Rows are points. Two turns around zero, p and q, are shown by what they do to some points. Write where each new point lands after one turn and then the other. Backwards means that the second turn is done in reverse. Each puzzle has new turns, and all numbers are rounded.
In the rows, 128 means zero.

Turn p:
[116 110  99] => [133 129  92]
[134 116 151] => [128 105 142]
[ 83 146 102] => [ 93 157  97]
[179 140 161] => [158 120 182]
Turn q:
[122 148  85] => [150 156  96]
[137 145 107] => [145 150 122]
[126 181 164] => [ 88 171 154]
[118 109 145] => [114 105 131]
[106  73 119] => [134  74 102]
[159 113 149] => [137 112 164]
Where do these land?
p, then q: [135 143  96] => [139 162 132]
q, then p: [130 131 192] => [ 74  94 134]
q, then p backwards: [146  97 131] => [149 106 147]
q, then p: [101 141  93] => [143 166 107]

Turn p:
[123 133 164 136  77 113 137 101] => [139 119 138 153 104  89  99  93]
[113 145 148 108 157  88 104 144] => [151 132 146 106 167 152  95 120]
[132  97 113  94 151 111 178 168] => [109 120 153  54 127 119 146 148]
[107 113 129 147 104 121 130 153] => [113 128 141 136 130 100 107 153]
[129 115  97 210 135 126 104  50] => [134  95  60 197 170  95 162 116]
[130 166 147 150 143 151 158 109] => [122 128 157 159 129 137 164  95]
[117  95 148  95 153 151 114 148] => [124  97 137 106 113 169 113 155]
[114 113 143 115 110 142 143 171] => [109 129 162 115 103 125 111 156]
[174 163 131 147 105 144 110 156] => [162 178 139 156 107 128 142 146]
[137 149  38  95 136 143 123  89] => [ 92 170  51 106 131 149 160 104]
[131 119 152 110 138 117 108 118] => [152 110 125 120 128 144 108 120]
Turn q:
[162  99 146 151  96 103 140 117] => [128  89 159 129  96 105 102 132]
[ 82 159 117 169 160 123 157 153] => [ 91 160 127 162 112 144 184 143]
[124 147 172 110 122 122 116 104] => [143 152 161  94 128 140 113 127]
[161 122  83 174 149 179 112 175] => [164 122  72 203 123 110 141 144]
[121  75 117  98 118 169 126 103] => [122 100 118 137 179 147  80 122]
[145 132 131 152 156  97  98 112] => [123 163 128 129 104  86 113 122]
[113 169 104  95 125 138 158 130] => [130 125 123 115 148 156 175  97]
[109 160 166  85 146  85 142 136] => [117 153 158  66 140 123 165 139]
[135  89 116 117  79 136 103 125] => [134  86 104 116 121 141  81 129]
Where do these land?
q, then p: [130 114 100 139 110 116 169 115] => [109  80 120 138 128 106 117 127]
p, then q backwards: [111 122 131 168 143 150 169 139] => [124 116 133 140 147 113 186 140]
q, then p: [137 199 130 110 137 156 149 139] => [136 129 148 123  98 125 192  91]
q, then p: [113 152 114 165 128 119 127 181] => [ 92 160 146 127 113  83 143 141]
q, then p: [ 85 108 127  40  65 111  97 110] => [ 98 114  75  84  89 214 102 135]
p, then q: [150  82 157 143 143 114 110 142] => [146  94 117 127 135  86 121 161]
q, then p: [160  89 137 127 161 124 107 141] => [159 144 128 106 173 120 114 147]
p, then q backwards: [ 99 138 119  90 102 152 109  94] => [ 99 121  89 150 104 125 100  97]
p, then q: [151 122  89 158 112 135 137 108] => [ 96 109 125 135 106 119 164 106]
p, then q: [153 183 162 121 123 133 113 109] => [168 138 162 154 108 130 109  94]
q, then p backwards: [120  99 142 145 185  97 120 131] => [106 128  93 158  90 120 144 163]

Turn p:
[125 136 109 109 111 128 128 118 190 146 120] => [111 133  92 116 118  97 151 136 159 155 147]
[147 101 104 120 153 119 132 122 106 114 118] => [137 112 114 122 162 130 138 126 103 103 114]
[113 144 136 128 128 104 136 121 132 133 130] => [110 130 149 126 119 114 136 129 138 119 130]
[136  73 128 121 123 120 142 131 107 106 137] => [137  75 121 128 141 155 130 138 115 114 115]
[143 132 147 116 120 120 144 142 118 122 109] => [136 134 127 130 110 143 142 136 133 110 104]
[120 141 211 108 130 136  81 127 130 109 117] => [104 149 157 109  99 162 120 110 129 175  69]
[116 106 107 107 121 127 137 133 115 103 107] => [126 108 109 125 135 153 154 109 122 109 133]
[122 145 115 127 119 112 112 152 162 138 123] => [ 97 142 102 141 112 108 123 125 143 130 134]
[129 155 111 104 158 137 138 148 133 108 141] => [118 150 111  92 118 128 118 127 106 104 143]
[124 139 151 225 141 148 131 113 110 134 140] => [154 150 184 155 169 137  70 137 158 132 139]
[140 131 112 156 110 132 126 110 112 131 144] => [159 116 139 142 137 111 111 116 134 127 139]
[122 132 103 117 123 152 128 119 120 192 149] => [147 136 130 151 122  97 143 146  95 157 168]
Turn q:
[156 129 144 132 145 149 133 122 118 123  91] => [137 150 132 125 147 138 139 106 149 124  93]
[154 136 108 160 129 131 115 127 137 148 145] => [131 135 136 143 118 155 160 146 140 133 147]
[132 157 108 114 106 117 111 134 109 151 139] => [112 135 126 121 108 164 106 145 121 146 142]
[122 160 143 138  98 115  93 120 137 148 151] => [114 118 154 151 114 151 100 136 144 137 165]
[ 81 149 117  89 110  85 152 117 169 141 121] => [117 147 118  93 118  88  85 124 117 123 187]
[135 114 134 139 123 161 138 156 128 119 119] => [138 127 152 125 131 115 147 133 124 144  96]
[ 46 134 123 104 137  95 144 118 139 154 118] => [ 85 133 103 110 156  83  94 124 104 135 176]
[154  87 140 128 137 124 122 141 118 118 111] => [161 121 109 135 143 123 132 137 144 131  94]
[140 101 153 111 155 145 164 128 120 122 131] => [161 127 125 123 158 120 138 107  99 115 104]
[140 116 133 154 131 129 149 128 106  97 126] => [134 135 120 156 116 117 145 119 119 115  95]
[125 159 107 140 140 124  87 138 138 106 162] => [ 97 102 144 130 106 149 136 160 138  96 140]
[152  94 125 128 125 162 127 106 117 110 120] => [150 107 117 125 122 135 155  98 139 138  97]
Where do these land?
q, then p: [109 145 119 122  86 156 118 118 144 146 126] => [122 113 152 135 102 115 142 145 123 171 133]
p, then q: [ 88 167 115 110  89 112 135 160 120 178 169] => [128 111 141 195  77 117  99 140 100 154 152]
q, then p: [147 126 143 112 146 130 136 137 164 116 142] => [135 118 118  98 119 138 117 134 125 116  92]
p, then q backwards: [153 133 136 149 150 124 125 151 131 135 117] => [136 136 141 130 140 102 132 151 109 124 110]
q, then p: [154 123 149 134 118 150 126 173 103 119 147] => [146 155 126 161 132 165 133 141 133 128  94]
p, then q: [166  91 115 111 108 113 129  95 150  87  87] => [159 151  88  74 133 101 165 112 144 119 130]
p, then q: [105 150 148 128 135 131 101  96 120 119 123] => [127 135 134 133 156 137 103  91 130 127 149]
p, then q: [117 156 161 131 136 128 110  82 117 135 106] => [136 163 145 134 162 132  99  94 133 118 145]
q, then p backwards: [107  99 139 103 125 125 115 141 124 118  98] => [160 117 127 139 135 116 107 110 156 117 145]
q, then p: [113 102 122 154 129 111 148 139 139 118 136] => [123 113 133 147 127 115 118 136 137  87 125]
p, then q: [137 156  88 111 156 136 174 125  96 132 111] => [135 138 130 128  95 145 122 122  90  74  95]
q, then p: [140 132 124 154 140 125 114 125 141 109 144] => [130 115 123 120 126 150 113 137 156 117 134]
q, then p backwards: [145 116 124 125 145 139 159 116 106 133 121] => [143 128 118 108 137 143 112 126 111 122  98]
p, then q: [110  97 110 149 129 111 103 134 138 148 165] => [115  98 102 161 152 120 136 158 129 141 142]
